Rows are points. Two turns around zero, p and q, are shown by what they do to some points. Where does a point land after both, in the order given? Backwards means that the second turn is done in reverse. Each puzzle has new turns, and all numbers are rounded.
In the rows, 128 means zero.

Turn p:
[100 141 176] -> [107 108 177]
[132 107  91] -> [129 130  85]
[157 111 113] -> [156 128 105]
[145 136 100] -> [138 153 107]
[107 146 160] -> [110 122 166]
Turn q:
[165 115 136] -> [162 110 140]
[134 103 121] -> [126 103 136]
[107 125 119] -> [105 128 123]
[109 197 114] -> [123 182  79]
[125 101 150] -> [124 119 161]
Where do these land?
q, then p: [140 101 159] -> [148 103 156]
q, then p: [105 123 148] -> [111 125 154]
p, then q: [104 130  65] -> [ 91 134  72]
p, then q: [111 138 134] -> [114 140 138]
p, then q: [158 115 154] -> [161 110 147]
p, then q: [150 160 109] -> [149 157 104]

Turn p:
[145 118 110 167] -> [138 114  91 152]
[138 137 114 173] -> [128 132  87 155]
[144 111  96 135] -> [147 106 102 121]
[124 159 136 112] -> [125 160 138 116]
[ 92 136 139 112] -> [ 95 136 147 112]
[125 107 172  69] -> [135 120 202 111]
Turn q:
[105 167  93 152] -> [ 91 170 102 134]
[125 112 138 167] -> [110 118 145 162]
[176 131 107  97] -> [183 137 103 125]
[107 163 143 100] -> [120 150 139  83]
[115 119  99 142] -> [109 123 102 142]
[150  97 165 108] -> [162  94 158 122]
[118 109 151 129] -> [122 105 149 126]
Where do these land?
p, then q: [170 141 103 130] -> [164 149 105 145]
q, then p backwards: [108 133 138 145] -> [104 129 144 128]
p, then q: [109  92  69 114] -> [148  76  86 105]
q, then p: [106  93 114 113] -> [126  86 127 109]
p, then q: [133 121 161 150] -> [107 132 148 156]
q, then p: [141 180 146 136] -> [127 184 139 135]
q, then p: [129 135 164 107] -> [142 136 167 131]

Turn p:
[150 144 108 124] -> [151 136 110 113]
[90 93 99 96] -> [ 83  93 121  93]
[156 129 160 143] -> [156 137 155 149]
[102 138 122  99] -> [ 97 141 123 105]
[142 136 150 178] -> [152 132 131 179]
Turn q:
[119 108 126 158] -> [109 110 118 153]
[128 136 102 120] -> [116 141 116 109]
[112  73 117 111] -> [120  74 112 108]
[106 150 129 130] -> [111 141 151 126]
[175 172 166 121] -> [184 173 143 144]
Where do these land?
q, then p: [140 113 105 164] -> [118 109  88 140]
q, then p: [134 103 149 111] -> [148 105 148 119]
p, then q backwards: [140 142  88  81] -> [139 128  88  79]
q, then p: [119 126 152 119] -> [136 125 153 135]
q, then p: [ 85 107 125 157] -> [ 88 101 135 155]
p, then q backwards: [151 177 149 136] -> [165 172 137 135]

Turn p:
[117 144 109  84  83 115] -> [137 125  91  75 104 120]
[136 147 148 119 140 111] -> [148 139 128 128 145 105]
[119 106 137 163 114 170] -> [122 130 158 148 101 170]
[148 113 152  92 150  83] -> [142 103 143 110 158  76]
[135 112  95 147 136 156] -> [105 110 118 152 126 160]
[159 120 129 137 132  79] -> [124 112 126 147 126  74]
[ 73 124 136 174 150 167] -> [ 95 174 163 144 135 178]
[137 157 119 109 119 144] -> [151 132  98 120 130 141]
Turn q:
[106 126 104 151 123  96] -> [127 149 111 163 127 102]
[198 122 182 112 162 146] -> [162 121 185  89 155 182]
[142 112 178 138 139 132] -> [134 125 181 127 123 145]
[154 142 172  95 130 123] -> [145 117 166  86 144 123]
[ 93 131  96 135  97 147] -> [106 119  88 137  94 114]
[117 146  90 154 108 122] -> [130 153  88 141 108 115]
[104 140 114 120 150 139] -> [ 94 133 114 124 141 129]
[111 105  89 120 114 120] -> [126 107  93 156 130 115]
Where do these land?
p, then q: [113 150 111 141 117 146] -> [117 135  99 111 110 132]
p, then q: [151  69 119 155 152 121] -> [108 122 170 180 105 126]
q, then p: [116 138 125  98 135 145] -> [110 119 133 101 144 134]
p, then q: [111 131 164  97  47 113] -> [184  82 121  79 127  88]
p, then q: [175 108 118 146 142 129] -> [138 135 140 177 112 144]
p, then q: [124 148 139 149 156 148] -> [116 163 133 116 122 152]
q, then p: [106 152 121 109 147  93] -> [110 149 121 124 163  97]

Turn p:
[100 154 134 146 109 118  98 118] -> [113 104 130 130 124 124  90  97]
[152 113 156 117 107 131 109  89] -> [125 108 165  83 120 139 134 128]
[190  87 101  89 140 131 147 119] -> [166 131 128 104 136 157 195 159]
[142 145 177 139 149 139 157 109] -> [129 167 179 121 137 107 121 130]
[136 156 147 142 166 120 139 112] -> [143 145 162 143 158 112 117 120]
[ 97  92 154 118 118  92 132 124] -> [ 91 103 124 111 130  85 145 136]
[ 94 127 121 124 149 136 134 120] -> [109 137 112 131 158 125 115 134]
[117 114  68 161 122 147 105 179] -> [120 113  80 186 103 170 124 139]
[162 117  71 125 128  98 119 152] -> [165  98  99 157 123 148 169 122]
[115 137 139 104 149 161 136 172] -> [142 160 103 134 121 115 101 169]
[103 167 139 145  70 135 131 113] -> [105 139 126 109  96 127  95  72]
Turn q:
[122 151 118 137 152 114 102 154] -> [104 138 107 129 133 115 102 158]
[166 157 107 150 147  97  67 118] -> [139 125 118 164 111  91  65 164]
[131 157 105  98 132 113 122 123] -> [143 114  99 106 118 107 117 139]
[165  90 115 132 165 107 143 161] -> [130 101 120 151 146 181 118 167]
[126 140 157 101  94 142 137 141] -> [139 146 154  85 121 126 147 129]
[132  98 113 136 125  85 138 153] -> [113  90 133 145 137 138 145 165]
[ 94 128 171 126 119 156 149  84] -> [130 143 152 111 148 118 142  61]
[ 89 111 144  96  94 177 131 112] -> [115 141 146  89  97 136 156  74]
[128 120 122 177 125 160 161 107] -> [138 155 124 174 141 138 158  97]
Where do these land?
p, then q: [121 176 119 127 151 140 115  94] -> [137 137 123 134 124 131  66 108]
p, then q backwards: [137 193 167 132 109 143 139 139] -> [149 156 153 122 119 166  83  93]
q, then p backwards: [146 103 102 121 147  75 172  87] -> [139 125  85 119 153  72  77 130]
p, then q: [153  64  98 126 115 148  99 139] -> [113 152 127 121 107 182 182 128]
p, then q backwards: [117 131 121 108 100 138 118 126] -> [120 132 116  96 141 139 122 130]
p, then q: [132 154 139  97 152 106 114 161] -> [143 104 135 151 122 132 106 175]
q, then p: [121 132 112 158 115 113 126 110] -> [112 121 139 153 129 116 146 108]
q, then p: [134  82 158 125 121 110 130 127] -> [101 138 156 114 123 117 121 166]
p, then q: [ 90 117 136 159 143 181 140 169] -> [ 78 175 111 134 115  89 136 153]

Turn p:
[114 137 142 117 143 154 119 158  99] -> [111 121 133 114 159 151 120 142  96]
[127 138 172 122 152 140 156 122 123] -> [113 137 163 134 162 131 157 120 125]
[153  96 164 147  92 108 119 137 110] -> [134 102 156 169 101 105 124 142  98]
[151 150 118 128 137 175 151 113 176] -> [144 152 129 135 129 182 150  94 160]
[ 98  95 113  80 153  95 106 169 111] -> [149  95 124  74 153 103 109 178 122]
[ 91  92 124 114 164 124  90 137 121] -> [122  87 131  97 159 116  89 144 144]
[140 145  95 166 123 134 162 114 146] -> [124 145  87 155 113 140 156 110 152]
[110 156 142 135 108 170 164 109 163] -> [ 96 150 145 125 108 170 164 102 150]
[142 132  81 119 114 113 121  96 111] -> [147 138  90 114 108 102 117  98 120]
[156 139 128 153  95  67  92 124 119] -> [141 153 121 164  91  80  93 148 114]
Turn q:
[189 140 105  97 184 116 102 145 129] -> [214 116 155 123 142  97 133 136 128]
[ 82 118 123 156 100 119 150 115 104] -> [ 71 123  91 135 138 130 114 120 120]
[128 107 138  97 129 169 125 143 173] -> [134 115 160  98 108 166 157 135 153]
[151 138 171 107 145 153 145 168 154] -> [145 133 174 128 113 154 171 156 106]
[115 138 154 111 129 105 126 131 180] -> [115 153 145 111 102 109 159 155 149]
[123 110 126 161 123 133 156  84 119] -> [ 95 128 118 157 147 128 132  86 139]
[184 120 126 133 137 102  87 152 113] -> [177 111 152 154 111 101  93 141 123]
[ 96 132 150 122 108 126 121 104  92] -> [ 91 148 126 110 136 129  95 114 107]
[140 119  87 145 173 122 105 146  93] -> [168  94 117 141 174 114 100 142 130]
[110 121 107 130  87 116 171 106 114] -> [ 92 118  84 127 115 122 137  92 113]
[ 89 165 122 149  93 147 120 114 136] -> [105 169  87 123 122 159 116 132 140]
Where do these land?
q, then p: [162 104  96 162 107 127 104 137  89] -> [140  94 113 165 111 122  74 110 134]
q, then p backwards: [ 95 124 141 109 144 146 120  89 142] -> [ 95 153 138 105 154 141 135 106 144]
q, then p: [136 124 141 125 165 107 131 135 111] -> [131 125 137 145 157 101 130 148 121]
q, then p backwards: [152 124 162 143 153 123 157  97 144] -> [146 138 173 140 136 124 162  98 129]
q, then p backwards: [128 148 110 186 101 112 116 148  96] -> [150 137 102 184 126 117  92 152 110]
q, then p: [139 123  83 169 118 105  95 160 139] -> [161 108  97 159  97 144 100 158 148]
q, then p: [ 86 111 147  85 114 124 143 128 137] -> [116 119 149  69 123 120 148 137 118]
p, then q: [103 115 160  81 111 168 143 142 167] -> [106 131 180 100 108 171 158 116 104]
p, then q backwards: [148 154 153 121 156 145 118 124 123] -> [132 143 150 137 153 151 123 106 105]
p, then q: [ 96 129 124  81 143 168 177 123 150] -> [122 127 151  84 136 147 190  96 115]
p, then q: [163 151  89 147  95  83 103 125 108] -> [160 135  73 151 102 106  83 128 121]

Turn p:
[146 124 121 101 183 154 134 115 120 110 167] -> [124 173 117 106 139 143 158 124 107  85 101]
[108 116 104 168 119 100 114 135 117 161 117] -> [136  86 118 128 152 113 116 125 152 122 169]
[172 157 168 151 160 144 145 118 148 135  85] -> [ 78 146 121 147 137  96 122 104  73 156 126]
[148  88 174 130 157 130 138 139 147 151  91] -> [114 127  90 152 132  73 159 130 109 154 114]
[106 105 119 164  84 109  98 110 131 107 118] -> [135  87 146 163 113 128 112 106 173 117 137]
[104 159 109 115  94 128  72 114 130 139 135] -> [128  99 175 100 143 141 100 126 164 131 109]
[111 132 129 127 101  71 119 115 137 134 134] -> [161  81 149 119 113 131 131 110 130 139 140]
[ 97 127  93 117 114 111 114 158 127 102 118] -> [135 126 146 107  94 125 124 144 169 119 153]
[132 125 134  88 161 200 187 134 134 127 167] -> [113 198  96 125 142 178 167 166 105 133 101]
[165 116 151 117 163 145 180 100 118 142  79] -> [103 157  60 132 124 114 130  98  90 159 116]
[115 148 147 129  98 128 104 149  81 116 141] -> [139 106 143 129 113 134  82 166 125 106 113]
[168 121  97 103 126 148 147 144 137 123 170] -> [166 190 136 126 146 145 139 135 126 123 128]
[ 93 147 117 155 106  96 111 131 137 119 142] -> [132  87 166 129 120 143 125 129 141 117 158]
Turn q:
[155  95 170 105 133 158  83 160  94 145 156] -> [ 97 114 137 114 116 111 106 183  99 164  75]
[131 181 122 137 118 112 128 112 110 129 158] -> [150 156 126 164 112 143 108 151 151 122 144]
[159 105 110 114 121 141 149  91 156 110 101] -> [ 98 108 135 119 107 120 150  81 148 144 153]
[157 126 145 147 113  83 138  99 152 160 133] -> [139 139 140 159 145  92 166 135 159 153 145]
[149  99  94  94 130  86 132 155 163  86  88] -> [143  92 100  77 138 137 150  99 117 169 178]
[153 131 148 130 186  93 116 173 154  89 107] -> [162 125 158  84 172 148 110 117 109 183 144]
[ 87 125 145 113 104 137 112 104 131 106 139] -> [ 96 132 124 116 130 114 109 147 130  88 153]
[ 89 127 103 120 133 142 149 100  90 138 112] -> [116 165 105 125 102 139 143 106 117  87 117]
[119 171 111 172 126 159 130 170  91 136  89] -> [190 118 151 124  99 163 126 123 116  89  88]
[122 135 120 117 112 147  94 111 151 158 144] -> [118 118 107 134 125  95 105 135 163 118 111]
[ 99 136 111 176 136 123 145 124  96 128 161] -> [147 156 127 178 130 136 118 123  93  98 127]
[116 103 158 109 125 155 159 137 148 151 148] -> [ 79 112 127 138 161 138 145 136 134 122 101]
Where do these land?
q, then p: [124 118 105 150 118 126  95 102 126  88 167] -> [159  90 157 134 141 128 110 125 137  80 128]
p, then q: [121 101 164 123 129 155 122 135 120 124  82] -> [173 118 102 119 141 109 153 117 123 100 137]
p, then q: [146 136 112 151 158 178 138 104 164  93 138] -> [128 163 160 140 137 157 104 113 146  70 137]
q, then p backwards: [173 129  93  64 130  96 133  97 128 159 163] -> [113  86 121 113 112 162 181 133 145 139  60]
p, then q: [144 105 147 130 123  73  82 138  82 126 112] -> [139 117 121 108 111  86 146 140 102 174 181]
q, then p: [127 150 123 146 123 158 165 147 111 124 117] -> [102 148 115 171 119 136 113 128 134 132 108]
p, then q: [150  91 117 101 127  93 148 173 157 124 103] -> [153 126 109 175 132 138 163 154 164 160 146]
q, then p: [154 140 136 130 127 145 121 157 126 127 122] -> [130 132 114 144 136 102 126 139 137 147 110]
q, then p: [ 84 126  99 142 108 157 116 113 126 114 130] -> [136 127 148 138  92 138 116 105 155  91 122]
p, then q: [ 74 104 143 167 128 103 138 116  55 105 158] -> [106  59 124 132  96 120 103 103  61 126 157]
p, then q: [125 131  82 145 144 130 107 142 168 164 126] -> [105 161 122 139 185 142 114 122 143 153 127]
q, then p: [140 176 126 126 103 114 165 101 115 173 109] -> [111 160 157 167 124 149 137 119 109 175 161]
q, then p backwards: [135 132 172 115 114 141 140 137 156 159 122] -> [ 93 119 130 122 128 155  89 131 151 146 139]
q, then p: [ 97 154 175 101 160 123 124 130 159 111 143] -> [ 88 136 155  89 135 113 164 154 119 111 103]
